Each row of a before or after table is a point. The points were changed in one or more steps. Then noise was added and the rows were shuffled. The steps act on how far a point lies along the listed directions, d1 being the first. Write out the steps. A step turns or swaps two directions, mirrors them in a line or flattens them onto one, adds a multiple of one to another, or multiplies one. Angles are multiples of 10 degrees, from the lower direction toward the higher: turns from -170 to 170, lines from 10 to 170 but not 90. Use the fewest steps. Two steps may share a direction if one is a turn and the other turns, adds or multiplies; they go together, in the order done. Otherwise the lowest direction goes first.
(in the rows, 128 means zero)

Directions:
(1): [ 80 123 151]
(2): [147 149 174]
Before, 12 rows:
[[119 138 146]
 [141 134 169]
 [161 139  97]
 [163 108 107]
 [ 96 127 149]
 [133 109 108]
 [165 189 171]
 [ 82 124 127]
 [192 150 133]
 [110 150 184]
 [112  87  50]
 [130 128 119]]
After:
[[109 115 144]
 [120 128 129]
 [159 144 144]
 [ 68 125 193]
 [104 104  69]
 [184 145 105]
 [ 86 121 109]
 [148 137 121]
 [ 95  95 125]
 [145 154 162]
 [148 144  48]
 [160 116 100]]
Steps: turn d1 and d2 by 120 degrees

Directions:
(1): [107 124 170 144 193 120 152 109]
(2): [137 163 168 169 100 172 121 110]
Before:
[[138 193 129 169  31 203 110 134]
 [144 109 100 111 138 108 135 149]
 [114  95  95  87 159 119 144 137]
 [175 123 103 134  81 130 129 135]
 [164 103  55  86  69 113 114 179]
 [120 144 142 155 119 176 111 139]
 [148 115  67 115  24 144  97 162]
 [125 132 121 122 132 125 134 133]
 [171 155  92 135  78 129 106 123]
 [102  96 101  84 193  71 138 139]
 [139 178 186 185 104 181 128 106]]
After:
[[137 196 138 175  34 202 116 128]
 [128 131 145 161  78 161 122 129]
 [166 128 128 153 100 137 140 125]
 [144 123 134 134 123 135 136 145]
 [161 160 124 154 102 136 111 107]
 [124 142 127 148 110 174 109 144]
 [150 168 143 158  70 169 113 125]
 [126 134 124 125 136 127 135 128]
 [111 101 110 100 173 119 151 127]
 [ 98 102 111  88 198  71 141 135]
 [136 119 119 123 159 112 141 141]]
Steps: flatten d1 and d2 onto the line at 120 degrees

Directions:
(1): [110 166 100 146 115 121 152  64 136 144  99 179]
(2): [ 71 138 177 122 129 140 152 133 132  79 166 162]
Before (12 x 12):
[[149 171  38 165 111  99 132  32 125 197  14 176]
 [119  61 173 101 157 159 109 221 112  72 186  70]
 [120 107 146  80 113 143 130 168 139  88 167 118]
 [119 137 176 104 119 145 120 134 117  89 182 141]
 [152 118 145  98 142 102 115 123 125 110 134 125]
 [153  87 154 108 125 139 109 203 114 102 170  45]
 [ 94  97 176 114 135 118 113 161 124  99 166 147]
 [197 106 103 122 131 135 101 157  97 162 111  82]
 [ 52 118 195  82 145 185 161 159 125  43 207 177]
 [ 56 148 180 150 121 142 170  86 157  79 153 200]
 [103 120 175 105 140 111 141 101 126  97 165 148]
 [151 105 114 132 147 115 116 117 145 129 114 125]]
After:
[[137 122 105  92 107 133 134 129 142 122 133 130]
 [113 130 152 112 136 103 141  80 128 114 147 157]
 [132 151 141 113 113 136 125  98 118 118 149 150]
 [ 83 147 125 103 133 169 167  93 131 100 145 200]
 [ 62 153 166 156 119 136 170  73 156  90 142 207]
 [193 101 113 119 130 140 103 166  97 155 118  80]
 [152  96 100 126 140 139 112 145 119 135 125  94]
 [113 116 135 126 130 109 116 124 129 134 130 160]
 [171 108 105 124 115 129 115 153 120 142 125  58]
 [156 123 136 101 140 100 118 114 125 115 126 128]
 [106 128 136 132 132 126 125 129 119 114 102 145]
 [145 100 123 128 147 116 119 129 147 120 123 122]]
Steps: flatten d1 and d2 onto the line at 50 degrees

Directions:
(1): [118 146 101 112 129 121 195 164 128 126 158  98 142 110 154 193 154 153
 133  93  99 156 186 159]
(2): [ 84  79 110 171 114  96 110 139 123 129  89 124 156 118 148 141 158 114
 148 211 100 103 153 165]
(3): [131 158 187 166  79 138 163  78 102 129 136 126 137 113  99 137 210  99
 122 115 140  95 130 128]
(4): [200 170 139 150 103 122  99 144 158 118 144 105 149 146 212 110 125  95
 132 123  87 104 120 142]
(5): [120 120 117 158 121 168 107  94 139 154 119  69  44 150 142 155 151 177
 146 132  90 136 101 113]
Before (11 x 24):
[[127 143 115 157 120 141 124 120 147 149 111  91 146 147 153 125 162 119
  146 144 100 127 140 142]
 [156 161 130 105 107 122 180 188 120 137 173 116 168  95 153 151 147  94
  116  62 107 118 163 156]
 [ 85  67 115 202 110 147  66  96 126 152  75  94  79 152 130 116 134 154
  162 216  87  92 104 139]
 [ 98 104 149 117 145 113 153 110 101 127 105 142  97 118  74 104 133 129
  109 127 154 128 110  93]
 [ 87 130 169 140  94 103 138 107 100 123 139 157 179 121  76 117 149  87
  129 140 149  96 126 134]
 [132 125 135 196  81 162  68 119 130 157 111  77  66 138 194 152 147 131
  161 160  46 108 109 129]
 [111  96 107 142 106 146  76 130 134 144  91  95  90 148 160 124 120 140
  132 162  90 135 117 150]
 [ 89  88 141 177  98  83 134 120 113 130  84 163 170 102  93 137 169  84
  119 202 140  82 153 155]
 [ 31  80  83 159 134 126 175 113 100 145 110  77 121 119 117 204 161 180
  145 174 109 131 153 149]
 [ 87 121  98  48 181 116 165 153 132 124 146 160 138 130  84 160  79 174
  150 112 146 173 162 120]
 [163 174 148 137  96 117 148 155 142 117 150 103 175 115 153 143 134  97
  107 105 108 123 162 147]]
After (11 x 24):
[[179 155 186 144 101 125 103  89 132 126 121 178 136 131  87  73 118  70
   92 120 174  86  85  97]
 [120 112 121 112 121 167  82 114 130 144 106 109  63 153 121 109  97 155
  119 119 122 150  96 120]
 [138 137 115 142 135 149  92 116 154 151 104 102 130 161 145  93 124 120
  140 144 116 128 112 122]
 [ 76  95 154 191 108 146 101  42  98 144  88 112 104 145  84 113 158 130
  132 188 148  79  68 103]
 [141 175 179 131  89 114 133 114 119 118 165 147 180 132 110 105 130  78
  122  98 140  96 113 126]
 [146 130 123 145 112 101  95 168 153 120 116 113 176 124 163 116  97  97
  117 164 102 116 148 154]
 [123 143 163 124 122 118 191 114 101 124 131 121 109 112  96 131 169 120
  108  95 137 125 131 106]
 [ 47  94 129 105 141 102 167 117 103 126 116 169 158 112  60 166 153 147
  160 176 146 130 173 139]
 [148 139 150 141 127 197  86  71 131 148 129 105  36 168  90  89  91 167
  130  97 135 122  57  79]
 [151 131 128 154 115 180  46 121 141 157 118  95  36 154 177 122  84 149
  151 122  73 133  73  96]
 [121  92 108 144 109  92 109 193 127 139 117 131 183 105 170 120 131  75
  134 169  94  89 151 174]]
Steps: turn d1 and d2 by 100 degrees; turn d3 and d4 by 50 degrees
